Each row of a before or after table is a point. The points were changed in one or more steps. Then noise was added and the rows were shuffled. The steps act on how far a point lies along the listed directions, d1 being the first. What was done? A step turns or swaps two directions, mirrors them in a line or flattens them onto one, adds a multiple of one to another, or multiplies one. Angles are multiples of 10 degrees, from the lower direction toward the higher: turns from -170 to 170, lines from 10 to 170 but not 90. Use the fewest steps. Two steps may share a direction if one is a turn and the other turns, adds or multiplies; they go together, in the order done. Otherwise the lowest direction goes first.
In the rows, 128 means zero.

Directions:
(1): [185  85 121]
(2): [100  84 177]
Before (10 x 3)
[[ 98 185 104]
 [148 106 154]
 [166  82 132]
 [197  90  74]
 [101  66 170]
 [190 113  94]
 [141 182  66]
 [116 106 159]
 [195 160  70]
 [ 68 134 134]]
After (10 x 3)
[[111 188  88]
 [143 107 160]
 [162 101 132]
 [ 49 150 168]
 [155 129  83]
 [ 51 100 170]
 [181  70 118]
 [108  87 163]
 [ 72 111 168]
 [ 62 182 108]]
Steps: swap d1 and d2

Directions:
(1): [127 133 146 209]
(2): [ 54 137  93 134]
(3): [147  70  75 144]
(4): [159 186  78 136]
Before (9 x 4)
[[183 146 179  83]
 [ 62 163  75 157]
 [101 142 220 185]
 [165 142 183 111]
 [177 129 131 133]
 [186 132 145 134]
 [157 108  82 139]
 [160 113 139  53]
 [115 204 109 203]]
After (9 x 4)
[[193 130 172  78]
 [ 91 156 138 155]
 [ 55 102  80 161]
 [ 60 133  86 113]
 [188  59  98 204]
 [104 170 155 124]
 [ 94 143 127 169]
 [ 98 104 106 177]
 [172 121 189 144]]
Steps: mirror d1 and d2 in the line at 160 degrees; turn d3 and d4 by 140 degrees; multiply d4 by 0.4

Directions:
(1): [ 95 144  81  80 194 120]
(2): [ 92 149 212  93 138 118]
(3): [153 162 143 147 167 208]
(4): [149 134 114  53  76 164]
Before (9 x 6)
[[120 118  92 120 127 109]
 [142 164 135 105 161 157]
 [136 174 135  76 128 195]
 [150  87  92 136 122 114]
 [134 122 173 131  84 132]
 [123 155 216  75 111 121]
 [132 106 184 189  94  64]
 [154 153 179 114  70 160]
 [122  89  53 168  80  93]]
After (9 x 6)
[[117 176 172  46 118 160]
 [ 74 125 203 164 177  33]
 [153 175  91  35 100 221]
 [ 94 167 126  26 195 113]
 [133 108 109 164 113 105]
 [ 99 139 169  90 139 120]
 [166 161  99  79 135 177]
 [156  85 148 171  99 106]
 [116  86 156 234  62  70]]
Steps: multiply d2 by 1.3; turn d1 and d2 by -70 degrees; add 1 times d3 to d4

Directions:
(1): [142  48 164 109 195 146 136 155]
(2): [ 75 150  56 120 184 170 139 141]
(3): [145 192 162 120 151 109 178 197]
(4): [ 97  84 100  86  79  98 197 144]
(5): [ 40 117 167 167 120 104  97 163]
(6): [164 106  68 178 141  67 110 168]
Before (13 x 8)
[[139 129 101 157 112 120 114 140]
 [119  75 140  93 170 109 181 148]
 [212 158  91 131 114 107 137 139]
 [142 138  26 121 139 144 181  90]
 [124 108 139 138 100 144  75  93]
 [204  89 152 129 201 151 151 140]
 [166 112 183 103 194 171 155 124]
 [106  90  95  84  51 144 165  79]
 [131 130 101 138 127 115 168 147]
 [133 164 126  79 151 180 148 123]
 [179 111  82 121 210 173 141 111]
 [ 65  81 127 103 168 135 177 172]
 [160 152 113 136 138 134 109 111]]
After (13 x 8)
[[114  67 116 123  90 183  49  25]
 [ 55 136 126  91 138 134 198 168]
 [ 80 200 226  48 125 210 166 120]
 [139 115  97 174 144 112 104 122]
 [186 153 142 164 137  96 154 162]
 [115  70  65 172 130  96 131 116]
 [165  96  64 189 132  87  98 162]
 [157 134 119 156 137 116  96 123]
 [109 129 132 101 135  90 195 155]
 [234 136  88 186 136  34 122 215]
 [115 201 231  81 128 183 181 111]
 [ 66  24 138  58  47 203 133  10]
 [145 130  98 162 143  79 170 190]]
Steps: flatten d1 and d4 onto the line at 80 degrees; flatten d2 and d5 onto the line at 30 degrees; multiply d3 by 2.5; multiply d6 by 3
